Each row is a point. To make a cloud, some directions were put in groups of two or more. Within a group, all points are equally far from the middle, so they leave a hole (a ring in 2 directions, a hollow ball in 3). The other directions are filled evenly. Then the cloud was stretched, turned, moved and blurred a little. Count the holes, and give their numbers of directions, smallest first.

Cloud (13 x 2):
[[ 0.36 -0.26]
 [-0.41 -0.58]
 [-0.24 -0.52]
 [-0.05  0.37]
 [-0.56 -0.03]
 [-0.52 -0.03]
 [-0.22  0.09]
 [ 0.46  0.34]
 [ 0.37  0.13]
 [-0.35  0.16]
 [ 0.21 -0.14]
 [ 0.22 -0.19]
 [ 0.30 -0.59]]
Holes: 0

Cloud (20 x 3):
[[-0.48 -0.18  0.19]
 [-0.54  0.36  0.27]
 [ 0.38  0.18 -0.22]
 [-0.14  0.69 -0.06]
 [-0.33  0.25  0.48]
 [-0.61 -0.01 -0.07]
 [-0.47 -0.25 -0.04]
 [-0.38  0.11 -0.54]
 [-0.55  0.49  0.04]
 [ 0.27  0.33 -0.36]
 [-0.63  0.24  0.11]
 [ 0.34  0.30 -0.22]
 [-0.41  0.52 -0.36]
 [ 0.16 -0.13 -0.50]
 [-0.28 -0.32 -0.30]
 [ 0.37  0.21  0.04]
 [-0.06 -0.20  0.43]
 [ 0.28 -0.24 -0.25]
 [-0.64  0.15  0.05]
 [ 0.15 -0.39 -0.09]]
Holes: 1 (3)

Cloud (30 x 4):
[[-0.58 -0.43  0.00 -0.08]
 [-0.10 -0.46  0.06  0.54]
 [ 0.30 -0.13  0.07 -0.24]
 [ 0.01 -0.52  0.14  0.33]
 [-0.29  0.16 -0.03  0.78]
 [-0.02 -0.20  0.48  0.40]
 [-0.12 -0.22  0.11  0.72]
 [ 0.12 -0.06 -0.08 -0.37]
 [-0.33  0.20  0.52 -0.06]
 [ 0.01  0.44  0.37 -0.11]
 [-0.18 -0.60 -0.07  0.20]
 [ 0.37 -0.06  0.09 -0.18]
 [ 0.07  0.62  0.11  0.04]
 [ 0.25  0.35 -0.29 -0.10]
 [-0.19  0.34  0.23  0.65]
 [-0.15 -0.08  0.53 -0.11]
 [ 0.01 -0.09  0.26 -0.35]
 [-0.55  0.02  0.39 -0.14]
 [ 0.12  0.48 -0.43  0.17]
 [-0.53  0.17  0.47  0.09]
 [ 0.04  0.06 -0.43  0.68]
 [-0.07 -0.23 -0.63  0.25]
 [-0.71 -0.19  0.25  0.09]
 [ 0.08 -0.32  0.01  0.65]
 [-0.49 -0.38 -0.22  0.51]
 [-0.79  0.27 -0.24  0.15]
 [-0.28  0.41 -0.34  0.62]
 [-0.23 -0.05  0.32 -0.36]
 [-0.14 -0.24 -0.56 -0.07]
 [-0.56 -0.48 -0.05  0.02]]
Holes: 1 (4)
